Each row is a point. To make a cloud, some directions were put in groups of two or more. Within a group, all points are equally far from the middle, so they leave a hole (a ring in 2 directions, a hollow ball in 3). The other directions are filled evenly. Then the cloud was stretched, turned, moved and blurred a little. Count the holes, and give their numbers of directions, smallest first.

Cloud (21 x 3):
[[-0.48 -0.23 -0.18]
 [ 0.59  0.45 -0.13]
 [-0.36 -0.13 -0.31]
 [ 0.61  0.54 -0.16]
 [ 0.00  0.58  0.09]
 [ 0.69  0.61 -0.25]
 [ 0.81  0.44 -0.39]
 [ 0.43  0.21  0.04]
 [-0.83 -0.06  0.11]
 [-0.71  0.00  0.00]
 [ 0.38 -0.09 -0.28]
 [ 0.53  0.16 -0.10]
 [-0.11 -0.43 -0.02]
 [-0.69 -0.05 -0.05]
 [-0.29 -0.51  0.04]
 [-0.18  0.12  0.57]
 [-0.33 -0.02 -0.39]
 [-0.15 -0.51  0.10]
 [ 0.37  0.05 -0.69]
 [-0.63 -0.51  0.07]
 [-0.75  0.07  0.09]]
Holes: 1 (2)

Cloud (26 x 4):
[[ 0.05 -0.04  0.25  0.25]
 [-0.22 -0.01  0.24 -0.39]
 [ 0.42  0.52 -0.28 -0.04]
 [ 0.49 -0.17 -0.61  0.21]
 [-0.05 -0.37  0.58 -0.29]
 [ 0.03 -0.61 -0.96 -0.04]
 [ 0.34  0.63  0.21  0.16]
 [-0.08 -1.12 -0.13 -0.09]
 [ 0.12 -0.76  0.18 -0.10]
 [ 0.08 -0.26 -0.70  0.66]
 [-0.36 -0.41 -0.23  0.22]
 [-0.09  0.05 -0.46 -0.32]
 [ 0.12 -0.37  0.01  0.67]
 [ 0.42 -0.27 -0.64 -0.22]
 [-0.36  0.15  0.08  0.10]
 [-0.04 -0.57  0.35 -0.18]
 [-0.33 -0.58 -0.25  0.23]
 [ 0.34 -0.32 -0.77  0.12]
 [ 0.44 -0.13 -0.32 -0.37]
 [-0.31  0.43 -0.25  0.40]
 [ 0.27 -0.71  0.05  0.68]
 [ 0.48 -0.40  0.13  0.79]
 [-0.02  0.17  0.63  0.50]
 [ 0.37  0.27 -0.43 -0.16]
 [ 0.22 -0.29 -0.44  0.41]
 [ 0.05 -0.24 -0.20  0.73]]
Holes: 0

Cloud (30 x 4):
[[ 0.87 -0.25 -0.26  0.13]
 [ 0.85 -0.11  0.08  0.40]
 [ 0.42  0.34 -0.27 -0.32]
 [ 0.39 -0.68 -0.11  0.29]
 [ 0.28 -0.74  0.00  0.10]
 [ 0.86 -0.32 -0.22  0.21]
 [ 0.20  0.24  0.00  0.59]
 [-0.01 -0.25 -0.42  0.64]
 [-0.52  0.29 -0.15 -0.17]
 [-0.28 -0.03 -0.80  0.28]
 [ 0.02  0.39 -0.24 -0.42]
 [-0.69 -0.15 -0.46 -0.13]
 [-0.53  0.22 -0.05 -0.02]
 [-0.05  0.27 -0.71  0.39]
 [ 0.14 -0.13 -0.82 -0.17]
 [-0.09  0.47 -0.26  0.34]
 [ 0.10  0.10 -0.41  0.69]
 [-0.01 -0.41 -0.50 -0.50]
 [ 0.45 -0.18 -0.17  0.71]
 [ 0.18 -0.46  0.44 -0.11]
 [ 0.26  0.10 -0.81 -0.07]
 [ 0.33 -0.36 -0.63 -0.25]
 [-0.20 -0.13 -0.85 -0.13]
 [ 0.39 -0.31 -0.22  0.68]
 [ 0.78 -0.32 -0.37  0.05]
 [-0.34  0.44 -0.18 -0.05]
 [-0.25  0.48 -0.19  0.10]
 [ 0.49 -0.17 -0.15  0.70]
 [-0.44  0.33 -0.07  0.00]
 [ 0.48 -0.19  0.43 -0.20]]
Holes: 2 (2, 2)

Cloud (54 x 6):
[[-0.08 -0.47 -0.06  0.08 -0.54 -0.05]
 [-0.72  0.30 -0.37 -0.06 -0.13 -0.08]
 [ 0.85  0.30  0.17  0.32 -0.31  0.64]
 [-0.13 -0.14  0.07  0.69 -0.04  0.25]
 [-0.68 -0.07 -0.34  0.12  0.53 -0.54]
 [-0.39 -0.73  0.10  0.12  0.42 -0.75]
 [-0.09  0.43 -0.13  0.05 -0.27 -0.51]
 [ 0.41 -0.09 -0.20 -0.63 -0.24  0.46]
 [-0.42  0.02  0.29  0.36  0.25  0.21]
 [-0.34  0.46 -0.21 -0.32  0.43  0.22]
 [ 0.24 -0.48  0.28 -0.05 -0.03 -0.56]
 [-0.04 -0.79  0.01  0.51  0.22  0.02]
 [-0.51  0.45  0.14  0.05  0.17  0.32]
 [ 0.76 -0.18 -0.23  0.12  0.50  0.19]
 [ 0.25  0.01 -0.27 -0.60 -0.33  0.77]
 [-0.76  0.06 -0.26 -0.32 -0.28 -0.48]
 [-0.27  0.19 -0.23  0.17  0.32 -0.87]
 [-0.13 -0.02 -0.44  0.54 -0.02  0.33]
 [-0.81 -0.50  0.16 -0.40 -0.01 -0.52]
 [ 0.17  0.13  0.53 -0.32  0.11 -0.22]
 [-0.76 -0.15  0.15  0.03  0.28 -0.74]
 [ 0.07 -0.52 -0.12 -0.21  0.22 -0.78]
 [ 0.57 -0.33  0.28 -0.30 -0.07  0.36]
 [-0.74  0.17  0.15 -0.80 -0.40  0.30]
 [ 0.30 -0.20 -0.11  0.95  0.02 -0.03]
 [-0.75 -0.12  0.36 -0.52  0.26 -0.06]
 [ 0.30  0.37 -0.10  0.23 -0.51 -0.10]
 [ 0.42  0.28 -0.13  0.50  0.56 -0.48]
 [-0.97 -0.09  0.24 -0.46  0.13 -0.28]
 [-0.58 -0.23  0.43  0.13  0.21 -0.03]
 [-0.59 -0.35 -0.55 -0.45 -0.22 -0.01]
 [-0.24 -0.41  0.30  0.02 -0.28 -0.51]
 [-0.55 -0.30 -0.49 -0.38  0.40  0.03]
 [-0.14 -0.50 -0.61  0.33  0.31  0.05]
 [-0.61 -0.42  0.09 -0.74 -0.32  0.26]
 [-0.31 -0.03  0.22  0.53 -0.15  0.01]
 [-0.25  0.30  0.37  0.15  0.19  0.47]
 [-0.03  0.17 -0.10 -0.92 -0.36  0.43]
 [ 0.71 -0.32  0.27  0.21  0.43 -0.04]
 [ 0.00 -0.29  0.46 -0.29  0.32  0.31]
 [-0.03  0.54  0.40 -0.54 -0.36  0.37]
 [ 0.45  0.60 -0.18  0.19  0.09  0.73]
 [ 0.45 -0.40  0.08 -0.19  0.38 -0.38]
 [-0.66 -0.45  0.09 -0.80 -0.01  0.08]
 [-0.31 -0.42  0.33  0.52  0.25 -0.37]
 [-0.34 -0.10 -0.34  0.33  0.56 -0.83]
 [-0.02 -0.32 -0.22  0.32  0.46  0.49]
 [-0.68 -0.29  0.08 -0.51 -0.51  0.16]
 [-0.56 -0.49 -0.16  0.14  0.63 -0.73]
 [-0.60 -0.72  0.08 -0.48 -0.02 -0.05]
 [-0.15  0.64  0.09 -0.25 -0.37  0.75]
 [-0.32 -0.06  0.33 -0.03 -0.40  0.61]
 [ 0.62 -0.12  0.23  0.24  0.19  0.77]
 [-0.31  0.05 -0.37  0.41  0.40  0.24]]
Holes: 2 (2, 4)

Cloud (77 x 8):
[[ 0.02  0.08  0.26 -0.78  0.44 -0.33 -0.41 -0.09]
 [ 0.34 -0.21 -0.11 -0.28 -0.60 -0.79 -0.43 -0.24]
 [ 0.13 -0.13  0.01 -0.50  0.72  0.03 -0.22 -0.34]
 [ 0.37 -0.09  0.18 -0.77 -0.41  0.01 -0.59  0.14]
 [ 0.28 -0.09 -0.64 -0.44 -0.31  0.22  0.33  0.40]
 [ 0.43  0.53  0.22  0.59 -0.32  0.21  0.28  0.39]
 [-0.41  0.41  0.29 -0.01 -0.01  0.70  0.15  0.07]
 [ 0.09 -0.04  0.02  0.05 -0.85  0.00  0.54 -0.60]
 [-0.32  0.23  0.00 -0.93 -0.20 -0.42 -0.09  0.10]
 [ 0.58 -0.04 -0.13 -0.27 -0.30 -0.07  0.51  0.67]
 [-0.18 -0.14  0.05  0.42  0.07  0.46  0.56 -0.40]
 [-0.11 -0.29 -0.14 -0.65  0.18  0.63  0.07  0.47]
 [ 0.09  0.27 -0.36 -0.43 -0.21  0.65  0.28  0.59]
 [ 0.07  0.00  0.39 -0.24  0.02  0.13  0.39  0.78]
 [ 0.01 -0.73  0.19 -0.87 -0.18  0.26  0.12 -0.44]
 [ 0.15  0.44  0.00 -0.31 -0.81  0.32  0.26  0.34]
 [-0.32 -0.58  0.63 -0.16 -0.38  0.07 -0.01  0.21]
 [-0.54  0.23  0.01 -0.34  0.22 -0.17  0.26  0.51]
 [ 0.13 -0.36  0.09 -0.07 -0.11  0.69  0.26 -0.62]
 [-0.10  0.11 -0.14  0.62 -0.10  0.26  0.49 -0.27]
 [ 0.71  0.35  0.25 -0.32 -0.33 -0.58 -0.46  0.31]
 [-0.09  0.60 -0.10 -0.45  0.23 -0.12 -0.97  0.00]
 [-0.71  0.02 -0.61 -0.51  0.00  0.04 -0.42  0.13]
 [ 0.00 -0.20 -0.38 -0.03 -0.87  0.16  0.29 -0.12]
 [ 0.03  0.90  0.06 -0.22 -0.09  0.04 -0.91 -0.07]
 [-0.18  0.73  0.63 -0.32 -0.50 -0.50 -0.51 -0.22]
 [-0.40  0.05 -0.05  0.24 -0.76 -0.25  0.20  0.19]
 [ 0.22 -0.11 -0.02  0.17  0.44 -0.11  0.86  0.14]
 [ 0.34  0.26  0.42  0.53  0.10 -0.42 -0.25 -0.57]
 [ 0.69  0.54  0.47  0.50 -0.56 -0.31 -0.21 -0.18]
 [-0.31 -0.55  0.75 -0.38 -0.09 -0.72  0.12 -0.23]
 [ 0.42 -0.51 -0.06  0.21  0.46 -0.31  0.33  0.19]
 [-0.68  0.12 -0.09  0.15 -0.32  0.16  0.16  0.38]
 [ 0.47 -0.09  0.31  0.50  0.06 -0.39 -0.53  0.23]
 [ 0.43  0.68 -0.28  0.35  0.27 -0.13 -0.52  0.01]
 [-0.24 -0.61  0.14 -0.39 -0.16  0.02 -0.62  0.12]
 [-0.20 -0.53 -0.28 -0.55  0.61 -0.02  0.00 -0.39]
 [ 0.65 -0.09  0.09 -0.51  0.22  0.46  0.46 -0.23]
 [-0.70 -0.01  0.48  0.18  0.04 -0.04  0.04  0.20]
 [-0.15  0.02  0.14 -0.40  0.80  0.19 -0.17  0.24]
 [ 0.45  0.29  0.03  0.31 -0.21  0.62 -0.35  0.20]
 [-0.23  0.63 -0.14 -0.69 -0.12 -0.37 -0.26  0.23]
 [ 0.41  0.73  0.20  0.37 -0.69 -0.13  0.22  0.13]
 [ 0.48 -0.53 -0.02 -0.46 -0.44  0.25  0.17 -0.65]
 [-0.10  0.33 -0.52  0.03  0.26 -0.34  0.00  0.53]
 [ 0.25  0.09  0.11 -0.06 -0.41  0.06 -1.00 -0.13]
 [-0.64 -0.32  0.04 -0.74 -0.44 -0.13 -0.64 -0.46]
 [ 0.19  0.34  0.21 -0.21  0.50  0.45 -0.12  0.61]
 [ 0.41 -0.39  0.47 -0.49  0.39 -0.02 -0.16 -0.33]
 [ 0.31  0.52  0.15 -0.46  0.30  0.56 -0.03  0.54]
 [-0.13  0.48 -0.16  0.40  0.09 -0.27  0.17  0.57]
 [ 0.03  0.22  0.42 -0.58 -0.43 -0.14  0.74 -0.33]
 [ 0.70  0.45 -0.38 -0.43 -0.38 -0.10 -0.11  0.08]
 [-0.78 -0.46  0.43 -0.08 -0.36  0.13  0.13 -0.54]
 [ 0.72  0.72  0.25  0.52 -0.18 -0.09 -0.03 -0.10]
 [-0.43  0.17 -0.30 -0.70  0.03 -0.44 -0.40  0.23]
 [-0.02  0.25  0.34 -0.48 -0.49  0.50 -0.63 -0.30]
 [ 0.20  0.64  0.15  0.26 -0.32  0.36 -0.70  0.00]
 [ 0.00 -0.31 -0.24 -0.11 -0.07 -0.75 -0.50  0.18]
 [ 0.37 -0.43  0.74 -0.58 -0.42  0.05  0.59 -0.26]
 [ 0.36 -0.17  0.48  0.53 -0.25 -0.85  0.22 -0.01]
 [-0.46  0.09  0.82  0.23 -0.18 -0.10 -0.29 -0.06]
 [-0.69  0.76 -0.12 -0.18 -0.18 -0.18 -0.45 -0.04]
 [-0.24  0.15  0.11 -0.34  0.03  0.19 -1.05 -0.24]
 [ 0.00 -0.49  0.86 -0.36 -0.24 -0.14  0.12  0.25]
 [ 0.15 -0.43  0.69  0.25 -0.62 -0.75  0.11 -0.69]
 [-0.02 -0.17 -0.69 -0.16 -0.53  0.22  0.37 -0.09]
 [-0.16 -0.54  0.45  0.08 -0.51  0.25  0.38 -0.71]
 [-0.55  0.41 -0.48 -0.41 -0.07  0.03 -0.79 -0.11]
 [ 0.97  0.14  0.20  0.01 -0.07 -0.24 -0.52  0.18]
 [-0.75  0.06 -0.24 -0.42  0.57  0.06 -0.43 -0.24]
 [-0.03  0.26  0.07 -0.36  0.15  0.84  0.49 -0.23]
 [ 0.42  0.29 -0.57  0.06  0.49  0.08 -0.20 -0.16]
 [ 0.67 -0.58  0.25  0.09 -0.39  0.00 -0.10  0.28]
 [-0.37 -0.10 -0.24  0.48 -0.07 -0.47  0.03  0.28]
 [ 0.11  0.16  0.91 -0.09 -0.58 -0.53  0.15 -0.73]
 [-0.27  0.58  0.61  0.06 -0.07 -0.03  0.38 -0.34]]
Holes: 2 (2, 6)
